Every row gives one point. Each copy is the shape, with its points in the same order, turned, moved and blurred by noise. Say if it was mirrored as well.

Shape (8 x 3):
| -45 | -39 |  -3 |
|   6 | -22 |  15 |
|  35 |  11 |   6 |
| -51 |  17 |   5 |
| -28 |  -3 | -25 |
|  15 |  29 |  48 |
| -28 |  -1 | -13 |
| -37 | -23 | -22 |
Copy 1, 8 rows:
| -57 | -19 |   0 |
|  -9 | -14 |  25 |
|  37 |  -7 |  16 |
| -38 |  38 |  -4 |
| -30 |  -2 | -20 |
|  22 |  32 |  50 |
| -31 |   3 | -18 |
| -47 | -11 | -18 |
Copy 1 is: only turned
Copy 2 (8 x 3):
|  25 |  53 | -24 |
|  21 |   6 |   5 |
|  -9 | -25 |  13 |
| -23 |  60 |   4 |
| -14 |  33 | -29 |
| -12 |  -1 |  56 |
| -12 |  35 | -18 |
|   5 |  42 | -34 |
Copy 2 is: mirrored
Copy 3, 8 rows:
| -48 | -20 | -48 |
| -30 | -23 |  -3 |
|   2 |  -6 |  26 |
| -35 |  35 | -30 |
| -12 |  10 | -44 |
| -33 |  17 |  50 |
| -14 |  12 | -34 |
| -24 |  -5 | -59 |
Copy 3 is: only turned
Copy 4 (8 x 3):
|  25 | -48 | -19 |
|  23 |   1 |  11 |
|  -6 |  36 |  12 |
| -28 | -47 |  -3 |
|  -8 | -19 | -32 |
| -21 |  12 |  53 |
| -10 | -22 | -19 |
|  10 | -33 | -33 |
Copy 4 is: only turned

Shape, 9 rows:
|   1 |  52 |  27 | -26 |   6 | -18 |
|   6 |   0 |   5 |  -6 | -22 |  16 |
| -23 | -20 |  18 |   7 | -38 |   4 |
|   0 |  53 |  -7 |  30 |   3 |  15 |
| -21 |  -8 |   7 |  23 |  -8 |  -2 |
|  21 | -28 |  35 |  -5 | -15 | -28 |
|  18 |  34 | -25 | -18 | -21 |  14 |
|  12 |  22 |  11 | -16 |  13 |  21 |
| -18 |  -9 | -29 |  29 | -11 |   2 |
Copy 1:
| -15 |  28 |  27 | -21 |  45 |  20 |
|   8 |   0 |   3 | -10 | -15 |  17 |
|  -6 |   0 |  13 |  -4 | -36 | -19 |
|  18 | -20 |  46 |  11 |  28 |  30 |
|   0 | -18 |  13 |   9 |  -5 | -18 |
|  17 |  32 | -26 |  -7 |  -1 | -24 |
|  17 | -12 |  20 | -37 |   5 |  45 |
|  -7 |   2 |  -1 |   0 |  17 |  41 |
|  16 | -48 |  13 |  -4 |  -8 | -11 |
Copy 1 is: mirrored
Copy 2:
| -33 |   6 |  33 |  -2 |  28 | -37 |
| -14 |  18 | -22 | -10 |  -3 |  -2 |
| -11 |   1 | -25 |   8 | -40 | -26 |
| -21 |  60 |  26 | -21 |   5 |   8 |
|   6 |  15 |   0 |  11 | -23 |  -4 |
|   8 |  -2 | -32 |  37 |   8 | -33 |
| -17 |  24 | -12 | -46 |  17 | -11 |
| -32 |   9 |  13 |  -6 |  21 |  16 |
|  21 |  26 |  -3 | -19 | -36 |   4 |
Copy 2 is: mirrored
Copy 3, 9 rows:
|  23 |   0 | -34 | -51 |  -6 |  -5 |
|  11 |  30 |  10 |  -5 |  -3 |  17 |
|   9 |  23 |  39 |   4 | -24 |  -6 |
| -38 |  18 | -33 | -25 | -19 |  16 |
| -14 |   3 |  17 |   6 | -17 |  -5 |
|  47 |   7 |   1 |  26 |  -7 | -14 |
|  -5 |  48 | -16 | -29 |  22 |  17 |
|  11 |   4 | -16 | -23 |   5 |  34 |
| -38 |  18 |  20 |  11 |   5 |  -4 |
Copy 3 is: mirrored

Shape, 14 rows:
| -13 |   2 | -31 | -13 |   1 |  -4 | -12 |   1 |
| -27 |  -5 |   0 |   6 |  -1 |   9 |   0 |  12 |
| -19 | -25 | -13 |   0 |   4 |  -4 |  19 |  27 |
| -20 |   7 |  22 |  23 |  -2 | -17 |   2 |  26 |
|   5 |  21 | -16 |  17 | -13 |  41 | -17 | -19 |
| -19 |  -2 | -17 | -13 |  22 |   2 | -12 |   4 |
|  13 |  -9 | -14 | -14 |  -8 |  26 |  21 |   7 |
|  19 | -27 | -30 |  16 |   1 |  -3 |  -1 |  -2 |
|  -4 |  -4 | -32 |  32 | -27 |   0 |   9 |  -8 |
| -26 | -11 | -14 |  -3 |  -3 |  -9 | -32 |   8 |
| -35 | -39 | -37 |  17 | -18 |   1 |  19 |  12 |
|  16 |   4 |  -3 |  16 |  -1 |  -4 |  17 |  33 |
|  21 | -50 |   0 |  -7 |  -9 |   3 |   9 |  14 |
|  10 |  13 | -13 |  16 |   3 | -17 |  -5 | -24 |
Copy 1:
|   3 | -19 | -11 | -25 |  -9 |  -3 | -11 | -21 |
| -21 | -17 |   9 | -10 | -15 |   9 |   4 |   2 |
|  -5 | -45 |   6 | -19 | -16 |  -5 |  10 |  18 |
| -23 |  -1 |  23 |  -3 |   1 | -17 |  21 |  14 |
| -21 |  25 | -32 | -10 | -14 |  24 | -24 |  -1 |
|   5 | -17 |   5 | -25 | -15 |  13 |   4 | -19 |
|   3 | -25 | -19 | -11 |  -1 |  24 | -18 |  27 |
|  20 | -11 | -29 |  -8 | -28 | -14 |  -3 |  15 |
| -23 | -12 | -40 |   0 | -17 | -22 | -10 |   8 |
|  -4 | -12 |  16 | -16 | -26 | -13 | -13 | -20 |
| -23 | -55 | -18 |  -7 | -37 | -19 |  -5 |  11 |
|   0 |  -5 |  -3 | -19 |   8 | -11 |   9 |  37 |
|  29 | -32 |   2 |  10 | -22 |  -1 | -11 |  38 |
|   6 |  12 | -30 |   3 |   0 | -10 |   8 | -16 |
Copy 1 is: mirrored
Copy 2:
|  16 | -15 | -19 |  19 |  -8 | -10 | -13 |  16 |
| -21 |  -3 |   1 |  22 | -14 |  -6 |  -9 |   2 |
| -27 | -39 |  -7 |  20 | -18 |  -2 |  -6 |   5 |
| -21 | -12 |  16 |   3 |   3 |  -6 | -13 | -29 |
|  21 |  23 |  22 |  38 |   5 |  -5 |   7 |  30 |
|  -1 |  -9 | -18 |   4 | -15 | -22 |  -7 |  20 |
|  -9 | -22 |   8 |  25 |  -7 |  20 |  -4 |  42 |
|  18 | -36 |   7 |  22 | -18 |   8 |  23 |  11 |
|  14 | -17 |   3 |  54 |   4 |  13 |  11 |  -6 |
|  13 |  -9 |  -7 |  16 | -31 | -18 | -19 |  -5 |
| -19 | -35 | -16 |  60 | -30 |   4 |   6 |  -7 |
| -11 | -38 |  25 |  12 |  15 |   2 |  -3 |   5 |
|  -8 | -45 |  20 |   8 | -37 |  31 |   3 |  17 |
|  27 |  -2 |  -4 |   6 |  13 |  10 |  16 |  -2 |
Copy 2 is: mirrored
Copy 3, 14 rows:
|  13 |  -7 |   4 | -39 |   8 |  10 |   8 | -15 |
| -11 | -12 |   1 |  -9 |  18 |  15 | -13 |  -1 |
|  -9 | -37 |  -6 |  -9 |  30 |   3 |   8 |   1 |
|  -4 | -14 |  11 |  -2 |   6 |  -8 | -23 |  29 |
|  18 |  22 | -24 | -12 | -15 |  39 | -18 | -16 |
|   4 | -12 |  16 | -25 |  11 |  12 |  -1 | -24 |
|   9 |   3 | -25 |   6 |  20 |  19 |  23 | -15 |
|  25 | -26 | -34 | -13 |   1 |  -5 |   9 | -18 |
|   4 |  -9 | -47 | -26 | -12 |   7 |   3 |  12 |
|   8 | -12 |   4 | -40 |  15 |  -3 | -19 | -15 |
| -21 | -42 | -39 | -34 |  25 |   9 |   3 |   8 |
|  23 | -16 |  -8 |   8 |  10 |   1 |  11 |  24 |
|  12 | -21 | -33 |   9 |  36 | -21 |  10 | -22 |
|  13 |   2 |  -9 | -20 | -30 | -10 |   4 |  -9 |
Copy 3 is: mirrored
Copy 4:
| -13 |  -2 | -18 |  -1 |  13 |  19 |  -4 |  -4 |
| -13 |  -8 |  24 |   7 |   0 |  18 | -20 |   7 |
| -36 |  -8 |   5 |   3 |  -9 |  14 | -27 |  29 |
| -12 |  12 |  43 | -26 |   4 |  19 | -20 |  25 |
|  -4 |  17 |  17 |  18 | -11 |  17 |  13 | -42 |
| -20 | -23 |  -1 |  -9 |   9 |  20 |  -4 |  -4 |
| -12 |  -2 |  -3 |  18 | -37 |  16 |   8 |  12 |
| -25 |  15 | -13 |  -6 | -24 | -15 | -12 |  -7 |
| -30 |  40 |   3 |  18 |   0 |  -5 |  -8 |  -2 |
|  -3 |  -2 |  -1 |  -5 |  16 |  20 | -33 | -11 |
| -48 |   6 |  -5 |  32 |  -6 |   7 | -40 |  22 |
| -25 |  18 |  18 | -18 | -23 |  18 |   0 |  24 |
|  -8 |  -6 | -10 |   0 | -46 | -15 | -27 |  20 |
| -10 |  22 |   5 | -15 |  14 | -18 |  13 |  -8 |
Copy 4 is: mirrored

Shape, 13 rows:
|  -3 |  -9 |  18 |  -7 |  11 |  54 |   2 | -12 |  28 |
|  11 |  29 | -14 |  -3 |   6 |  -8 |  -3 |   9 |   9 |
|  15 | -16 |  10 |  -3 |  14 |  -4 |   5 |   4 |  15 |
|  -7 |  10 |   3 |   1 | -10 |  -8 | -10 |  11 | -10 |
|  -9 |  10 |  -5 |   9 |  13 |  -3 |   4 |  -6 |   3 |
|  -6 |   1 | -22 | -13 |   9 |  -3 |   1 | -13 |  -9 |
|  33 |  -3 |  10 |  -3 |   7 |   1 | -16 |   5 |  12 |
|  16 |  20 |   3 |  12 |  -7 | -12 |   9 |   2 |  -9 |
|  21 | -14 |  16 | -12 |  12 |  -3 |  13 | -38 |  -6 |
|  -5 | -11 | -18 | -11 | -28 |  19 |   1 |   4 |  -4 |
|  -9 |  -1 |   6 |   2 | -23 |  15 | -10 |   5 |  28 |
|  14 |  10 |   8 |  20 |   8 |  -8 | -10 |   3 |  19 |
|  22 |  -6 | -11 |  14 |  -1 |  10 | -10 |  -1 | -11 |
Copy 1 (13 x 9):
|  26 | -39 | -15 |   1 | -14 |  42 |   4 |   9 |  22 |
|  24 |  26 |   3 |  -4 | -16 |   2 |   7 |   8 | -18 |
|   6 |  -6 |   5 |  -7 |  -4 |   2 | -12 |  25 |  10 |
|   4 |  17 | -11 |   8 |   3 |   3 |  -4 |  -5 | -18 |
|  13 |   7 |  -2 |  23 | -17 |   0 |   1 |   5 |  -4 |
|   4 |   6 |  -4 |  20 |  -4 |  -3 |  24 |  16 |  -9 |
|  14 |  -8 |   0 | -26 |  -9 |   2 |  -8 |  16 |  -8 |
|   7 |  16 |  20 |  -1 |  -6 |  -2 |  -4 | -10 | -12 |
| -20 | -24 |  14 |  -2 | -20 |  -6 |  12 |  12 |  10 |
|  14 |  -1 | -15 |   6 |  29 |   9 |  24 |  -5 |   0 |
|  25 |   4 | -29 |  -8 |   8 |  12 |  -1 | -11 |  17 |
|  23 |   4 |  -1 |  -7 | -19 |  -9 | -21 |   2 |  -5 |
|  23 | -14 |   9 |   0 |  10 |  -9 |   4 |  -1 | -18 |
Copy 1 is: mirrored
Copy 2 (13 x 9):
|  43 | -26 | -12 |   5 |  -6 |  31 |   9 | -21 |  21 |
|   1 |  22 | -19 |  -6 |   6 | -15 |   4 |   1 |   7 |
|  -6 | -12 |  -5 |  13 |  16 |  14 |   2 |   6 |  11 |
|   2 |  16 |  12 |   7 |  -3 |  -8 |   5 |   0 | -15 |
|   9 |   0 | -20 |  13 |  -7 |  -8 |   4 |   7 | -11 |
|  -4 |  -5 | -21 | -12 | -15 |   3 |  -5 |   8 | -18 |
| -12 |   7 |  -5 |  10 |  11 |  15 |   1 | -16 |  21 |
| -11 |  14 |  -4 |  10 | -10 | -14 |  21 |   5 |   5 |
| -26 | -40 | -11 |   4 | -13 |   7 |  13 |  -8 |   7 |
|  14 |   6 |  15 | -19 | -26 |  20 |   2 |  16 |  -3 |
|  31 |   3 |  16 |   8 | -10 |   4 | -11 |   1 |  18 |
|  -1 |  15 | -11 |  30 |   5 |  -6 |   0 |  -4 |  12 |
| -10 |  18 |  -9 |  10 | -18 |  22 |   9 |  -4 |   2 |
Copy 2 is: mirrored
Copy 3 (13 x 9):
|   4 | -13 |  12 |  -3 |  -7 |  60 |  14 | -17 |  -6 |
|  18 |  -3 |  11 | -18 |  -5 |  -9 |   1 |  21 | -17 |
|  14 | -21 |  -7 |  10 |   9 |  15 |  -5 |  11 |   5 |
| -11 |   3 |   4 |  -3 | -15 |  -9 | -13 |   7 |  -7 |
|   3 |  15 |   4 |  -7 |   5 |   7 |  -1 |  10 |   1 |
|   6 |  10 |  -2 | -13 |  17 |  -4 |  -6 | -12 | -11 |
|   8 | -38 |  13 |   0 |   2 |   5 |  -1 |  12 |  -1 |
|   5 |   5 |  18 |  13 |   0 | -15 |  -1 |  22 | -12 |
|  20 |  -7 |  20 |  24 |  29 |   8 | -15 | -19 |   5 |
| -11 |  -4 | -12 |   6 | -14 |  -2 |  10 | -25 | -25 |
|   2 |  -9 |  -1 |  -1 | -36 |  13 |   9 |  -7 |   0 |
|   8 | -14 |  14 |  -2 |  -8 |   2 |   7 |  27 |  14 |
| -14 | -16 |   9 |   2 |  11 |  -7 |  16 |   2 |  -8 |
Copy 3 is: mirrored
Copy 4 (13 x 9):
|  18 |  36 |  33 |  25 |  18 |  -7 |  11 |  -9 | -23 |
|   0 |   0 | -23 |  -8 |  -5 | -26 |  -5 | -12 | -23 |
|  18 |   3 |   2 |  10 | -12 |  11 |  -2 |  -4 |  -9 |
| -15 |  -6 |  -9 | -20 |   9 |  -4 |   1 | -14 |  -3 |
|  -2 |  -2 | -14 |   6 |  12 | -17 |   9 |   1 |  -5 |
|  -2 |  14 | -10 | -12 |  -2 | -21 |   1 |  20 |   4 |
|  21 |   2 |  -2 |   0 |  -5 |   4 | -27 | -12 | -19 |
| -12 | -20 |  -5 |  -2 | -11 | -18 | -11 | -11 |  -7 |
|  23 |  -4 |  23 |   9 |  -7 | -12 | -12 |  16 |  17 |
| -31 |  31 |  10 | -15 | -10 |  -2 |  -5 |  -6 |  -5 |
|  -7 |  26 |   8 |  -2 |   4 |  -4 |   2 | -39 |  -6 |
|  10 |  -5 | -17 |  17 |   7 |  -6 | -11 | -26 | -11 |
| -13 |   7 |  -8 |   5 |   2 |  -3 | -32 |   7 | -10 |
Copy 4 is: mirrored

Shape, 17 rows:
|   9 |   5 |  20 | -21 | -18 | -12 |   6 |  17 |   3 |   4 |  -6 |
| -12 |  -7 | -11 | -30 |  10 |  -5 |  24 |   6 |   2 |  -2 | -12 |
|  -5 |  20 |  13 | -28 |  21 |   2 |   2 | -16 | -25 |  -2 | -15 |
| -16 |   8 |   1 |  -6 | -12 | -17 |  24 |   2 |  -9 | -11 | -15 |
|  20 |  19 | -33 |   0 |  -5 |   2 |  -6 |  18 |   8 |   6 |  -9 |
| -14 | -16 | -10 |  17 | -16 |  22 |   0 |   7 | -14 | -31 |  -9 |
|  31 |  19 | -47 | -13 |  -4 |   0 |  25 |  -8 | -17 |  -7 |  -4 |
|  30 |  -8 |  -3 |  25 | -17 |  -6 |  -2 |  18 |  -3 |  13 |  -2 |
|  13 |  13 |  14 | -21 |  -6 |  -3 |  -5 | -40 | -12 |   0 | -17 |
| -12 |  22 |   1 | -16 | -18 |  29 |  -4 | -60 |   6 |   4 | -16 |
|   4 | -20 |  22 |  47 |   8 |  -6 |   4 |  12 |  -5 |  -2 |  -8 |
| -12 |  14 |  16 |  43 |  21 |   9 |  10 |   8 |  -2 |   7 | -14 |
|  19 |  26 |   5 | -25 |   0 |  -6 |   1 |  11 | -13 | -20 |  -7 |
| -12 |  19 |  17 |  -8 |  -9 |   9 |  -1 | -11 | -41 |   3 |  -6 |
|   8 | -42 | -18 |  16 | -19 |  -4 |  -3 |  13 |  -2 | -15 |  35 |
|  17 |   4 |   2 |  -1 |  -4 |   1 |   2 |  -2 |   3 | -12 |  30 |
|   1 |  -1 |  20 | -17 | -11 |  22 |  19 |  12 |  -6 |  -7 |  -9 |
Copy 1 (17 x 11):
| -14 |  -1 |   0 | -30 |  10 |   4 |   0 |  19 | -15 |  -7 |  -3 |
|   4 | -14 | -11 |  -4 |  10 |  26 |  -1 |   5 | -22 |   8 |  16 |
|  16 |   8 | -30 |   8 |  -6 |  13 |   1 |  22 | -28 |  11 | -20 |
| -13 | -23 |  -7 |   7 |   9 |  11 |   6 |  29 | -11 |  -2 |   2 |
|   6 |  -2 |  -1 |  -2 |   1 | -27 | -28 |   1 |  -5 |   5 |  23 |
| -21 |   0 |  -8 |  36 |  18 |   8 | -11 |  -3 |  19 | -17 |   3 |
|  27 |   1 |  -8 |  11 | -13 | -15 |  -9 |  23 | -15 | -11 |  46 |
|  -6 |   9 |  28 |  -6 |  15 | -31 |   7 |  -2 |   7 |  -7 |   4 |
|  22 |   2 |  -3 |   6 | -12 |   4 |  -6 |  23 | -26 | -21 | -31 |
|  27 |  -7 |   5 |  20 | -39 |  23 | -34 |  18 |  -5 | -17 | -31 |
| -26 |   9 |  27 |  22 |  19 | -16 |  26 | -11 |  -1 |   9 | -16 |
| -19 |  11 |  18 |  30 |  -1 |  -2 |  10 |   5 |   2 |  39 | -14 |
|  -7 |  15 | -24 |  -6 |   5 | -11 | -15 |  29 | -26 |  -4 |   3 |
|   5 |  10 | -26 |  10 |  -7 |   6 |  11 |  30 |   8 |  -1 | -27 |
| -27 |  -4 |   5 |  10 |   6 |  -8 |  20 | -34 |   9 | -36 |  27 |
| -20 |  14 |  -2 |  -5 | -22 |  -9 |   6 |  -2 | -15 | -17 |   9 |
| -13 |  19 |  -3 |  -5 |  12 |  26 |  -8 |  20 |  -3 |  -4 |   1 |
Copy 1 is: mirrored
Copy 2:
| -14 | -11 |  -7 |  -3 | -11 |  -7 | -15 |   1 |  -7 |  10 | -16 |
|  15 | -19 |   4 | -32 |   4 | -14 |   7 |  10 |   3 | -12 | -13 |
|   4 |   5 |  17 |  -5 |   8 | -33 | -25 |  18 |  17 | -30 | -20 |
|   9 |  -2 | -23 | -17 |  -7 | -24 |   7 |  -5 |   6 |  -9 |  -9 |
|   9 |   4 |  16 |  -1 |   8 |  -6 |  -5 |  -5 |  14 |  28 |  14 |
|  11 |   7 | -27 |  -7 |  13 |  -8 |  -1 |   4 | -11 | -20 |  35 |
|  48 |  -1 |  10 |  -6 |  10 |   1 | -18 | -12 |  35 |   9 |   7 |
|  -3 |  -4 | -18 |  27 |   9 |   7 |   7 |  -4 |  -4 |  23 |   5 |
|  -4 |  23 |   2 |  -8 |  -4 |   4 | -32 |   8 |  19 | -26 | -26 |
|  11 |  56 |   4 | -28 | -22 |  14 | -20 |  20 |  13 | -29 |  -9 |
| -14 |   0 | -31 |  32 |  13 | -11 |  25 |   7 |   0 | -17 |  12 |
|  -8 |  16 | -13 |  30 |   0 | -33 |  34 |  24 |  10 | -13 |  13 |
|  -3 | -14 |   0 |  -5 |  -6 | -22 | -35 |   1 |  15 |  -1 |  -1 |
|   8 |  26 | -14 |   8 |   5 | -36 | -25 |  12 |  -8 | -21 | -15 |
|  14 | -19 | -10 |  12 |  12 |  23 |  11 | -26 | -32 | -11 |  30 |
|   8 |  -4 |  14 |  18 | -20 |   1 | -11 | -13 |  -8 | -14 |   9 |
|   8 |  -6 | -16 | -11 | -17 | -11 | -13 |  26 | -11 |  -8 |  -2 |
Copy 2 is: only turned
